Rows are points. Each table stands for the endless flat space through its points: a line for two points, a plane for three, and so on. The two share one point or none. Which?
In the rows, zero is written as 128.

First, 2 rows:
[[157 174 152 125]
 [145 160 142 137]]
Second:
[[129 151 132 133]
 [126 145 125 134]
 [128 157 142 124]]
They share: no point

First (5 x 6):
[[138 134 119 170 109 135]
 [118 112 112 114 132 139]
 [156 130  91 130 126 141]
 [164 140  97 156 127 141]
 [146 143 104 166 135 140]]
Second (2 x 6):
[[131 134 112 146 138 144]
 [149 113 121 149 126 132]]
They share: [137 127 115 147 134 140]

First (6 x 9):
[[155 115 125 141 154 132 133  96 128]
 [164 134 123 125 126 102 129 102 133]
 [167 129 121 136 152 147 137  93 132]
 [132 114 135 130 144 126 124  94 131]
 [156 108 117  94 144 159 160 106 104]
 [130 108 124 103 135 145 138  99 110]]
Second, 2 rows:
[[149 116 109 127 138 113 131 106 119]
 [155 119 106 127 143 106 132 112 124]]
They share: no point

First (6 x 12):
[[135 116 114  74 142 112 125 131 137 113 150  91]
 [140 105 131  94 106 125 143 143 131 116 103  68]
 [ 89 109 158 107 118 155 119 158 133 105 138 158]
 [143 103 144  93 156 141  97 114 109 145 154  98]
 [163 117 121 123 110  84 107 145  84 116  89  36]
 [147 102 156 126  94 124 131 155  97 123  68  55]]
Second, 3 rows:
[[140 110 166 136 134 159  80 146 118 111 121 124]
 [145 125 166 101 164 129 110 121 118 136 141 114]
 [129 103 152 139 114 153  80 155 108 106 115 116]]
They share: [127 110 145 116 125 129 101 142 103 121 126 105]

First, 2 rows:
[[139 135 112 155 150 148 103  86 113 150 123 110 110 109 153 110 118 118]
 [ 97  99 136 149 156 142 139 116 119 156 111 134  98 145 141 104 160 130]]
Second, 5 rows:
[[153  99 120 150 159 150 135 106 135 139  95 103 106 133 160 115 141 145]
 [ 48 125 116 170 134 129 115  89  97 142 115 150 100 128 150 121 124  67]
 [146 117 121 148 176 143 133 124 126 171 142 110  83 107 140  83 129 150]
 [125 125 128 130 158 170 133  82  98 162  97 103 122 136 155 113 156 134]
 [118 106 117 175 154 118 115 127 139 145 140 137  79 113 140  97 117 119]]
They share: [118 117 124 152 153 145 121 101 116 153 117 122 104 127 147 107 139 124]

First (5 x 20):
[[161 142 169 120 141 107 100 149 127 147 119 147 183  98 147 125 164  84
  105 104]
 [157 121 171 106 153 116 128 130  97 142 142 131 162 101 151 129 128 108
  113  98]
 [173 145 136 107 170 107 113 135 108 154 124 135 171 103 160 111 150  93
  129  74]
 [154 110 152 113 160 127 131 116  98 150 149 121 148 105 142 127 125 114
  126 105]
 [150  94 155 129 145 137 125 110 113 151 145 121 141 111 127 135 127 108
  124 125]]
Second (4 x 20):
[[151 127 145 118 143 132 109 113 116 157 146 125 156 108 125 129 129 100
  118 117]
 [144 119 144 124 157 114 113 135 135 135 139 123 172  95 138 134 138  99
  121  99]
 [145 122 144 121 153 119 110 130 131 141 141 123 168  99 133 133 134 100
  120 104]
 [147 129 144 121 138 138 108 114 110 169 149 121 146 111 117 134 120  97
  115 128]]
They share: no point

First:
[[119 157 122  99 154 100 108 116 122 123  89 129 161 141 113 104  96 104
  141 133 100 147 102 105]
 [128 146 100  91 147 108 101 121 120 113  91 110 150 137 102 118 115 125
  159 132 105 158 122  93]
 [110 164 140 123 149 100 127 128 114 139 120 147 145 147 108 101  94 106
  105 125  88 103 112 149]
 [112 176 139 104 148  92 117 116 118 129 103 139 166 145 108 105  84 106
  110 118  97 114  99 137]
 [144 130 107 128 162 104 121 112 108 127 115 133 154 163 114  95 114  98
  168 156 111 138 103 115]]
Second, 4 rows:
[[121 153 119 115 139  90  99  99 104 144 100 128 166 149 130 109  88 128
  131 121 107 138 111 129]
 [123 150 147 121 121  83  96 132 130 119 101 138 135 165 120 103 119 119
  137 108  93 131 103 119]
 [140 147 106 121 172 100 141 117 111 118 111 133 158 148  83  91 114 101
  146 161  94 130 116 112]
 [139 141  95 110 183 123 139 119 108 120 120 128 158 146  92 101 108  86
  162 168 111 129 108 116]]
They share: [130 147 116 115 154 102 117 117 113 126 109 131 154 152 109 103 106 107
 146 139 104 132 108 120]

First (5 x 24):
[[138 113 141 152 131  79 139 130 140 168  86 147 115  94 118  95  90  76
  135 111 134 125 117 113]
 [118  99 145 171 108 120 142 184 162 154 117 131 151 101 176  99 136 118
  107  90 105 108 143 108]
 [122 106 143 142 139  94 169 130 127 150  96 145 124 116 120  88  84  85
  148 110 161 142 132 112]
 [106 109 139 138 125 119 150 156 148 142 109 120 155 110 164  96 128 103
  140 100 131 114 140 104]
 [114  98 149 136 141 114 160 140 131 148  99 146 144 116 142 113  98  96
  145 107 142 131 147 103]]
Second, 6 rows:
[[135 104 119 170 136 116 156 169 152 135 123 147 171  75 165 122  94  82
  111 121 140 108 161  92]
 [151  86 124 159 106 123 155 149 174 164 125 136 145  73 175 123  91  96
  123  99 133 109 139  86]
 [115 111 140 177 108 131 130 169 139 125 109 163 140  98 152 105 106 116
  118  92 161 130 150  78]
 [119 105 129 174 148 106 173 175 149 140 125 138 174 102 162 130 105  90
  114 126 132  97 156 110]
 [ 98 120 163 157 159  99 132 173 107 139  84 164 138 120 126  82 115  91
  118 115 115 134 146 126]
 [120 104 159 120 113  97 122 129 132 152  62 141 136 104 122  80 134  99
  142  81 121 158 153 102]]
They share: [122 100 147 155 126 109 148 156 145 156 103 143 140 105 150 106 110 101
 126 101 124 121 140 107]

First:
[[130 130 148 117 102 120 126 113 118 128 104 132 129 138 135  95 125 122
  145 145  98 116 111 139]
 [162 124 132  93 107 116 146  82 141 153 114 157 112 142 110 123 101 137
  136 156 105 157 109 124]
 [111 137 135 135  87 121 117 108 116 133 125 151 116 126 145  92 106 140
  144 135 110 105 114 120]
 [118 135 159 129 102 125 130 122 121 123 108 129 133 138 129 100 135 108
  141 145 106 109 104 143]]
Second:
[[128 143 145 119  88 120 129  90 140 154 117 143 128 141 123 135 112 102
  131 132 114 132 114 141]
 [124 150 141 114  81 116 124  86 145 160 116 137 134 141 125 140 105  96
  133 125 112 134 118 143]
 [154 110 161 146 109 138 136  88 111 144 116 175 100 147 131 130 145 118
  113 145 122 122 114 147]]
They share: [129 135 151 123 102 125 143 105 137 138 121 148 121 138 112 120 120 115
 133 150 117 130 100 131]

First (5 x 24):
[[144 167 114 122 170 148 151 162 169 173 121 100 139 115 153 116 126 155
  132  89 130 136 101 107]
 [159 159 102 128 193 141 155 171 176 183 125 117 120 122 148 125 106 162
  135  85 160 163  96  94]
 [156 141 116 176 142 164 133 138 141 159 149 120 169 129 111 162 168 121
  178  99 130 134  97 103]
 [153 147 126 156 116 148 142 109 143 123 140  85 177 115 133 161 192 107
  147 141  84  83 128 108]
 [153 159 115 173 136 172 114 150 133 153 137 126 176 145 113 151 185 128
  182  89 121 126  71 112]]
Second:
[[170 133 113 156 191 144 129 149 162 117 149 149 154 111 109 130 188 130
  131 103  93 123 134  77]
 [169 147  97 160 167 167 113 148 146 118 131 111 168 109 134 150 175 119
  140 118 102 126 103  95]
 [125 157 130 125 138 124 168 154 170 196 131  98 135 139 141 127 139 129
  160 115 161 112 110 112]
 [184 154 115 143 140 146 126 112 171 125 112  81 160 132 161 189 159 142
  140 118 108 134  83 125]]
They share: no point

First:
[[123  99 130 106  89 137 125 124 161 118 143 108 168 125 149 126 114 149
  127 170 155 120 132 141]
 [120  89 147 109  91 154  97 129 161  93 127 120 155 129 150 127  89 137
  134 156 140 130 126 151]
 [114 111 115 104 117 122 152 111 149 126 118 119 139 154 136 124 122 115
  121 142 154 129 149 154]
 [ 99 103 134 112 135 141 111 122 143  92  81 150 112 163 127 122  88  89
  135 118 125 152 138 173]]
Second:
[[ 62  99 121 115 130 149  79 153 132 128 102 150 107 111 160  96 130 109
  139 129 123 118 165 155]
 [ 89 113 129 112 113 155  95 131 136 116 106 138 135 124 147 107 118 118
  142 153 122 127 138 136]
 [107 101 135 127 122 119 122 143 157 101 118 135 147 127 117 125  88 139
  136 153 140 157 114 175]
 [ 86  83 117 107 138 125  87 153 160 112  94 166 135 139 132 124 110 117
  135 141 139 138 137 179]]
They share: [101 105 130 115 118 137 106 135 150 107 108 141 146 132 130 120 103 127
 139 156 132 142 123 155]

First, 3 rows:
[[126 143 147 160 125 160 107 138 128 123 123 119 155 139 109 161 103 142
  166 140  80 139 154  78]
 [ 86 152 144 139 108 122 122 126 113 146 164 142 124 143 122 105 103 163
  116 161 118  94 149 115]
 [ 81 150 138 137 114 116 122 122 108 152 171 138 122 141 118  98  98 165
  111 158 124  89 144 119]]
Second, 3 rows:
[[ 92 136 165 144  99 151 123 137  96 123 143 126 125 140 135 126  85 175
  144 160  96 109 144 108]
 [ 98 152 139 134 125 123  97 115 148 157 163 146 143 146  99 122 121 147
  112 148 114 115 154 100]
 [103 142 136 142 128 130 108 127 119 134 154 123 130 151 104 114 116 140
  132 138 101 120 139  98]]
They share: no point

First, 4 rows:
[[104 124 132 134  70  96  93  82 197 135 115 127 118 130 150 124 133  98
  115  91 112 119 174  89]
 [118 130 141 127  84  97 118  98 186 130 125 106 116 145 143 116 139  94
   94 107 114 133 158 107]
 [108 136 126 126  68  92 101  72 211 143 111 115 114 124 148 132 139  96
  115  87 110 117 178  95]
 [133 118 151 146 109 111 123 130 124  89 154 152 132 154 140  98 140 116
  102 117 117 143 124 109]]
Second:
[[125 139 134 134 102  91 121 108 148 118 156 138 137 131 155  95 135 108
  120  85 114 143 119 115]
 [156 143 170 107  85  70 102  87 119  88 137 156 131 182 180 152 125 111
   50 150  91 128 139 138]
 [139 146 126 129 119  99  73  98 166  76 147 118 128 135 174 107 197 117
   70 135 151 142 170  65]
 [105 150 125 117  76 105 125 103 119  80 164 118 158 129 117 113 147 109
   78 125  84 165 174 116]
 [141 149 120 136 124  90  96  98 169  67 146 120 119 130 162 118 189 122
   80 130 143 146 164  90]
 [129 146 131 107  91 103 120  51 116  91 116 123 176 119 147 107 161  96
   95 117  85 116 166 117]
 [129 140 134 129 105  79  75 108 154 120 161 136 140 147 194  87 139 105
   96 103 133 144 126  91]]
They share: no point

First:
[[149 127 152  81  92 137 107 133 120 129 124 156 114 128 163 135 111 150
  116 172 109 117 132 112]
 [153 131 144  73 100 151  93 127 116 135 124 160 106 134 173 125 123 148
  104 186  99 107 140  98]
 [139 131 156 107  86 115 147 155 120 115 124 148 122 110 133 159  89 152
  126 138 141 135 120 154]]
Second:
[[160 139 139 105 104 131 134 149  96 118 127 154 110 114 141 147 116 148
   95 157 128 123 133 145]
 [148 129 151  95 106 133 142 137 106 112 127 154  98 110 155 149 108 152
  103 157 130 117 143 145]
 [166 156 122 119  99 130 121 167  91 126 126 159 120 124 125 148 119 137
   89 154 128 126 118 143]]
They share: no point

First (3 x 24):
[[136  97 138 122 123  90 131 121 110 158 112 125 106 126 162 143 128 141
  151  89 122 167 134 138]
 [171 127 103 152  98 125 146  86 135 123 142 110  96 151 147 128  93 156
  116 119  92 137  99 113]
 [157 105 120 127 114 107 144 107 118 143 122 113 108 140 154 139 109 150
  130 104 103 149 122 127]]
Second, 5 rows:
[[120  86 138 161 116  88 174  75 122 187 129 151 121 156 166 127 118 140
  162 136  87 128 143 126]
 [142  94 130 144 120 128 157  96 124 164 109  89 107 142 162 126 100 128
  133  90 124 143 112 127]
 [146 102 127 148  96  86 148 107 109 157 125 137 111 136 147 121 110 143
  148 113  93 156 142 119]
 [158 105 106 130 101 108 127 117 126 132 129 120  89 114 157 140 124 150
  119 112  96 164 124 138]
 [168 104 102 141  82 104 142 125  98 135 121 129  93 108 148 119 126 148
  130 112  91 170 143 128]]
They share: no point

First, 2 rows:
[[125 116 153 126 101 100 124 158 130 152 122 121 135  89 137 138 144 134
   96 121 125 150 107  97]
 [105  88 153 142 101 100 104 130 130 124 150 125 155 117 109 166 140 150
  116  93 101 162 127 125]]
Second:
[[108  91 143 139 121  97 112 145 120 116 129 105 149 115 140 140 125 139
  109 114 100 158 108 108]
 [143 121 145 114  96  84 151 131 137 146 145 115 109  76 101 174 135 149
  115  96 114 136  94  85]
 [102 109 171 144  62  96 114 140 132 174 127 129 151  95  99 162 149 136
   88 108 158 170 163 140]
 [ 96  98 151 142 101 100 107 153 125 131 128 104 157 109 124 148 130 122
  100 128 122 172 135 128]
 [104 109 151 144  78 108 124 134 134 158 139 133 139  97 107 162 153 134
  106 108 126 166 133 118]]
They share: no point

First (5 x 24):
[[ 89  87 169 115 155 170 129 105 136 131 159 146  81 128  86 127 108 130
  133 126 167 142 137 133]
 [109 140 139 103 121 158  89 119 102 175 126 128 137 145 123 151 103 134
  117 138 140 111 130 137]
 [ 83 115 153 131 135 138 106 130 118 146 158 179 120 137  97 120  80 122
  104 153 150 125 106 119]
 [126 115 158  64 159 180  80  97 125 157  99 129 125 147 118 174 129 138
  146 141 181 131 130 192]
 [113 138 144  89 138 147  66 123 108 168 109 164 156 152 124 159  97 129
  115 165 161 115 101 167]]
Second:
[[143 123 170 109 139 125 112  89 108 139 130 134 114 139 111 131  84 143
  133 146 135 154 134 166]
 [113 118 152 118 132  88 114  62 109 169 159 155 103 101 121 136  73 102
  124 123 175 205 123 179]
 [105 130 135  90 116 200 112 168 121 157 125 123 151 165  75 138 143 114
  138 149 153 129 156  94]
 [113 156 173 108 164 136 100 116 139 137  91 107 121 137 123  98  81 128
  166 145 129 139 114 132]
 [ 98 128 132  91  99 180 116 156 135 159 131 126 127 155  74 150 147 108
  112 114 158 139 144 122]
 [121 125 139 111 113 185 100 147 116 157 128 156 140 169  65 147 122 161
  139 142 139 140 163 135]
 [134 117 154  99 136 171 115 127  87 154 141 139 158 150  95 128 105 123
  159 187 150 152 165 108]]
They share: no point

First, 5 rows:
[[139 106 147 108 119 130 129 145  86 105 177 137 108 124 117 174 102 124
   95 126  97 126 115 106]
 [140 160 170 151 156 129  97 142 107 138 183 111 118 148 145 131 138 152
   70 144 141 173 167 138]
 [143 150 169 144 145 126 105 139 102 127 181 115 114 140 141 142 132 144
   75 140 129 164 159 132]
 [115 145 143 115 109 114 133 130 103 126 139 158 127 148 127 167 101 103
  113 141 137 131  86  93]
 [127 196 187 160 117  80 111 107 124 131 115 139 134 160 161 146 128 104
  101 146 163 170 135 114]]
Second, 3 rows:
[[114 144 144 135 109 113 111 129  87 145 138 142 143 158 106 155  90 102
  112 136 150 143 124  94]
 [130 159 142 124 129 126 116 144 114 135 133 145 127 139 123 150 110 111
   95 132 145 136 115 125]
 [110 137 150 134 113 108 110 130  88 143 143 143 143 165 113 156  90 109
  113 136 147 146 121  87]]
They share: [119 143 153 125 131 114 113 142 109 134 143 146 131 156 131 153 105 121
 101 133 141 143 112 105]

First, 5 rows:
[[145 116  81 132 130  73 116 152  72 124 128 101  75  99 149 113  86 120
  170 119 147  97 113 137]
 [107 114 170 122 101 142 125 127 152 150 143 105 119 157 131 110 130 166
  154 148 128  84 123 190]
 [110 159 138 109  99 108 107 139 118 137 136 118 107 119 119 117 114 134
  138 136 123 122 119 152]
 [108 106 154 124 106 124 127 137 134 150 134  97 107 146 149 115 125 153
  171 147 140  74 118 186]
 [149  93 146 137 120 142 121 117 144 115 161 108 111 148 113  88 105 173
  127 115 129 108 126 160]]
Second:
[[156 111 153 159 139  93 130 149 123 133 130  92 121 149 144 116 121 138
  146 133 122 116  77 175]
 [146 107 149 153 108 110 129 123  87 141 147 103  63 135 129 115  58 186
  185 137 135  89 136 131]
 [143 121 147 132 122 106 123 119 134 159 157  80 125 137 141  94 104 160
  143 104 126  76  75 185]
 [148 111 147 157 123 103 126 128  99 138 140  98  77 143 141 121  76 172
  178 137 128  97 123 141]
 [131 119 177 130 113 103 132 147 132 115 142  95 115 115 114 105 125 128
  116 122 157 117  86 173]
 [164  95 151 159 119 103 138 152 105 140 136 102 115 145 127 101 104 154
  154 135 124 111  81 169]]
They share: [128 106 146 123 109 118 116 134 130 116 145 100 102 128 136 102 110 145
 140 118 145 111 116 151]

First, 2 rows:
[[116 130 102 151 161 100 138 129 134 142 103 134 155 155 135 142 121 126
  109 151 133 114 107 151]
 [108 132 102 151 171 100 142 141 134 130  95 120 153 163 135 152 107 128
  113 165 137 114 117 147]]
Second (6 x 24):
[[120 112 103 140 184 107 134 127 124 139  95 141 156 152 136 138 136 145
   98 165 136  99 117 154]
 [ 87 109  86 156 176  87 139 118 133 122  93 139 168 170 176 133 137 100
  146 146 136 115  81 118]
 [126 135 117 138 151  90 135 148 145 163  99 122 148 132 124 126 139 141
   91 143 124 109 124 152]
 [123 126 110 146 192 116 166 124 130 141 107 106 136 144 159 143 180 156
   91 156 103 117 130 134]
 [127 104  96 168 218 142 148 102  86 137 133 156 132 172 155 169 142 148
   85 188 129 123  98 144]
 [ 99 124 114 155 158  75 128 157 133 160 104 135 159 136 148 120 129 109
  113 151 136 115  95 131]]
They share: no point

First, 5 rows:
[[ 78 151 142 144  97 116 146 164 127 108 156 138 151 133 164 118 149  96
  133 169 130  66  91 152]
 [ 80 154 119 167 101  91 130 183 113 139 136 146 144 145 141 132 136 101
  138 171  94  85 102 180]
 [104 163 140 176  98  97 136 159 110 145 115 140 153 121 135 120 163 134
  156 135 115 103  96 147]
 [ 85 156 148 143 103 120 151 157 121 111 150 141 154 129 163 115 152 101
  134 162 130  68  85 147]
 [ 89 152 145 157  90 109 139 159 129 116 142 133 151 123 155 117 161 115
  145 152 138  83  98 140]]
Second (7 x 24):
[[146 175 156 190 110 102 130 137 115 144 120 120 177 133 136 150 147 105
  181 134 146 109 114 129]
 [ 73 186 123 151 103  85 147 120 111 138 148 152 131 148 168 111 168 130
  135 160 147  85 116 128]
 [ 97 151 139 138 109 123 117 153  97  76 149 137 140 136 150  92 163  98
  146 128 116 135  77 121]
 [ 90 138 147 102  50 120 141 159 111 120 131 195 150 111 167  80 155 117
  108 148 108  86 128 157]
 [135 147 166 145 138 118 101 174 108  92  96 130 153 113 134 119 164  82
  145 121 123 150  81 122]
 [109 167 132 168 137 109 140 136 102  88 142  96 136 138 125 114 174  80
  166 139 118 137  74 110]
 [123 162 154 152 142  98 133 155 118 120  91 123 140 111 128 128 175  84
  138 147 128 126  98 125]]
They share: no point

First, 4 rows:
[[132 125 146 131 128  92 146 113 111 125 120 170 124 138 151 173 121 127
  155 158 145 131 123  97]
 [138 149 140 107 110 134 146 101 147 113 132 128 100 162 139 131 139 103
  143 146 103 119  81 103]
 [131 110 144 122 116  97 127 103 127 123 129 142 132 132 141 165 104 127
  141 175 162 143 105 110]
 [134 134 157 107 124 110 156  98 149 101 116 128 108 171 150 147 127  92
  148 159 111 142  68 106]]
Second, 4 rows:
[[161 134 134 103 127 120 156 115 114 121 131 130 133 152 135 136 161 136
  129 130 125 144 126 113]
 [150 129 132 114 105 120 149 122 117 129 125 147 114 157 130 156 135 126
  136 146 115 126 119 110]
 [120 144 150 130 129 129 119 101 154 126 151 153 122 126 160 131 130 123
  166 143 149 103 116 100]
 [109 139 156 141 121 135 106 108 169 134 155 166 117 125 165 137 114 119
  179 147 151  85 121 103]]
They share: [136 139 136 120 113 120 139 108 127 125 133 149 112 143 140 148 131 122
 146 150 127 118 109 100]

First (2 x 24):
[[141 151 127 140 124 116 109 133 143 140 150 164 156 163 111 164 140 116
  138 148 124 119 106 135]
 [143 144 130 144 130 116 115 136 146 137 148 158 149 158 111 157 134 118
  138 145 126 126 112 128]]
Second, 5 rows:
[[140 122 158 153  92  98 139 138 162  87 136 161 113 152  77 160 146 121
  135 115 121 151 118  91]
 [140 124 152 155 104 110 139 124 168  99 126 157 123 140  91 150 146 121
  135 121 125 153 114  87]
 [153 134 125 164 154 139 125 131 161 142 134 141 132 127 129 124 117 118
  141 141 124 140 131 107]
 [160 135 131 134 150 108 123 123 157 137 139 131 162 150 128 143 118 109
  123 146 147 136 112 109]
 [142 127 142 157 129 115 131 144 154 120 142 153 124 147 100 146 129 125
  141 132 124 144 125 109]]
They share: [147 130 136 152 142 116 127 142 152 131 144 146 135 148 111 143 122 122
 138 139 130 140 124 114]

First, 4 rows:
[[134 154 129 116 144 136 142 114 159 157 140 120 138 116 133 133  99 110
  160 151 124 130 167 125]
 [126 162 134 130 152 132 155 119 155 156 126 121 144 102 145 118 114 129
  170 142 119 136 167 127]
 [119 161 141 100 129 126 145 136 142 158 135 144 117 103 126 128 102 116
  176 170 127 157 168  92]
 [139 109 143 144 149 174 159 114 162 152 167  90 157 103 122 150 104 106
  116 124 121 101 140 172]]
Second:
[[131 132 166 125 130 149 161 123 129 169 151 121 126 140 131 127 113 126
  145 176 119 164 149 114]
 [130 120 169 129 119 172 167 164 117 140 179 130 133  79 134 134 106 110
  108 113 134 132 142 114]
 [119 116 160 144 175 150 125 111 146 160 188 113 107 146 119 123  81 124
  161 143 142  97 161 112]
 [121 145 120  87 135 176 130 107 197 112 181 140 143 101  64 130 123  78
  156 135 151 105 162 117]
 [129 130 160 123 108 143 167 157 115 159 137 117 144  60 143 163 107  90
  109 158 111 152 129 140]
 [123 148 118  93 126 140 126 101 187 136 135 127 147  83  82 163 112  62
  156 182 122 124 152 146]]
They share: no point

First, 2 rows:
[[134 103 136 140 113 133 140 116 106 111 124 148 112 135 143 135 137 114
  132 131 112 101 140 153]
 [106 111 140 116 101 149 156 120  82  83 100 120 132 127 139 163 117 126
  108 131  84 105 112 141]]
Second (6 x 24):
[[134 116 118 115  92 109 136 113 101  98  91 118 117 128 163 123 143  82
  115 146  82  89 148 137]
 [ 46 105 155 144  41 104 121 123  91 116 119 152 113 117 139 169 159 105
   82 171 132 108 141 134]
 [155  91 109 105 131 144 151 114  80 114  84 129 116 138 146 128 133 107
  120 140  85 130 153 129]
 [142 117 133 153 111 117 138 105 124  98 127 126 124 132 160 142 130  90
  145 138 100  85 129 177]
 [121 107 124 115  91 123 138 117  91 106  95 129 115 128 150 134 142  98
  106 147  92 106 145 130]
 [118 129 138 121  87 150 155 112 103 106 118 120 131 116 126 146 109 119
   99 129  79  97 121 130]]
They share: no point

First:
[[159 116  95 129 123 163 128 164 168 145 146  62  56 119 172 179 107 111
   59  78 117  91 148 136]
 [ 87 189 144  91 146 137 132 107 131 139 121 153 137 143 127  98 131 125
  136 108 162 140 146 140]
 [ 81 166 148 121 153 114 151 136 100 173 108 126 100 136 117 106 127 148
  132 123 178 129 122 112]
 [111 129 145 156 126 152 157 154  88 143 135  73  97 126 109 146 159 114
   94 112 166 113  93  93]
 [128 172 104  81 130 156 110 113 162 127 126 135 124 137 160 116 131 109
  111  92 115 127 155 163]
 [123 150  98  85 119 150  97 130 178 135 132 132  94 146 175 124 117 126
  114  83 160 137 170 168]
 [ 93 173 162 137 162 131 184 138  68 162 100 106 116 124  93 123 147 111
  103 131 112 100  93  93]]
Second (6 x 24):
[[ 94 175 134 103 123 157 106 126 154 151 133 129  90 102 129 120 136 116
   98 115 142 118 142 152]
 [159 123  97 107 142 117 151 145 114 135 110  91 101 156 152 143 129 123
  118  94 131 119 142 111]
 [139 136 117  73 103 106 145  87 109 150 122 126  96  97 112 110 154 109
  131 132 138 112 187 153]
 [118 144 122  84 138 138 135 151 147 130 113  83 101 161 129 118 101 142
  103  91 144 125 131 115]
 [119 162 127 103 125 122 100 149 155 137 127 130  69  96 131 140 149 105
  105 121 163 141 164 125]
 [100 179 118 143 137 187 111 120 136 168 138 137 105 107 162 138 147 108
   94 104 109  93 113 168]]
They share: [121 153 117 111 134 145 130 135 136 146 125 109 100 131 145 129 130 121
 104 101 136 118 135 135]

First, 2 rows:
[[101 119 134 147 146 103 148 111 148 129 153 161 149 125 118 151 110 115
  127 122 133 135 128 145]
 [105 126 131 146 142 107 152 112 146 122 147 155 143 131 125 148 109 117
  127 116 138 138 132 143]]
Second (7 x 24):
[[ 99 132 112 134 140  84 160 124 132 127 156 137 155 161 136 129 132 138
  124 104 162 163 144 135]
 [118 127  98 123 142 115 142 118 156 126 163 136 157 153 146 129 121 121
  140 122 148 145 152 143]
 [114 147 121 121 132 113 145 100 155 123 147 136 152 106 135 171  88 127
  145 111 141 120 142 132]
 [113 157 110 109 118  94 145 105 129 121 156 157 153 138 138 156  97 136
  167 117 133 148 175 144]
 [ 97 145 150 149 119  90 158 102 123  92 125 170 118 172 110 107 115  90
  136 107 138 157 146 169]
 [135 140 118 172 157 146 153  85 178 122 145 108 132  95 116 156 102 128
  115 100 167  88 109 138]
 [144 147 111 135 126 149 125  88 157 119 147 162 130 136 135 135  92 113
  163 139 113 116 164 162]]
They share: no point

First:
[[134  88 133 122 113 101 138 130 145 128  94 151  94 114 164  69 100 113
  116 142 138 147  92 137]
 [101 137  95  68 146 125 112  94 120 115 134 115  93 129 126 114  81 146
  146 127 145 172 111  97]
 [125 103 116 126  70 132 174 122 153 129 141 180 125 151 155 116 144 100
  149  94 134 153 119 176]
 [114 126 100  88 121 130 132 110 128 118 131 138  98 136 139 111 101 131
  149 119 133 158 112 126]]
Second, 6 rows:
[[148  74 115 121  88 129 151  91 154 113 110 152 102 130 121  90  90 144
  161 110 145 125  58 147]
 [154  98  85 125  80 118 195 150 203 134 140 106  78 149 113 119 102 103
  136 112 164 126 108 164]
 [119 137 110  98  99 102 160 126 135 121 142 129 113 125 136 126 119  98
  116 128 149 171 144 131]
 [109  93 100 113 107 172 137  94 162 119 103 162  76 162 150  84  77 143
  163 105 125 125  58 135]
 [134 117 116 113  87 132 144  94 139  85 108 131 117 114 137 115 112 153
  173 112 140 140  94 126]
 [102 154 100  96  92 123 165 122 151 109 131 131 105 128 154 136 110 104
  130 122 154 161 141 118]]
They share: no point

First (7 x 24):
[[ 94 140 108 100 119 160  95  85 149 163 116 123 118 103 118 183  98 141
  146 124 135 172 152 155]
 [ 83 118 119  94 137 143  97  67 141 164 131 119 126  91 109 203 104 151
  155 131 148 196 181 147]
 [132 143 110  86 120 149 147 133 144 127 145 152 131  83 115 124 131 106
  172 170 131 146 148 127]
 [123 154  77 122 107 190  90 110 165 190 144 109 124 110 152 156  98  87
  187  94 145 108 129 158]
 [135 150 103 103 138 137 161 134 161 117 140 152 139  71 112 120 138 118
  164 167 126 149 164 105]
 [111 122 111  85  86 129  92  93 129 186 140 101  92 144 131 194  77 119
  160 112 162 148 121 111]
 [125 143 111  86  88 112 128 118 142 147 120 121  90 136 119 164  88 135
  133 136 140 149 116  83]]
Second (4 x 24):
[[152 172  76  95 107 124 141 125 160 147 137 137 124 123 141 140  95 118
  150 105 122 161 127 121]
 [104 131 108 135 112 165 103 116 149 131 128 147 133 115 118 177  88 135
  120 151 124 145 128 129]
 [ 82 121 133 118 116 179  88  97 142 158 107 122 111  92  98 169 116 132
  144 164 140 126 142 129]
 [111 139  94 138 110 156 113 132 157 118 131 158 134 121 133 177  77 131
  120 148 125 157 127 122]]
They share: [120 150 101 104 111 148 118 114 153 152 122 130 116 108 123 152 105 123
 150 132 132 146 135 123]
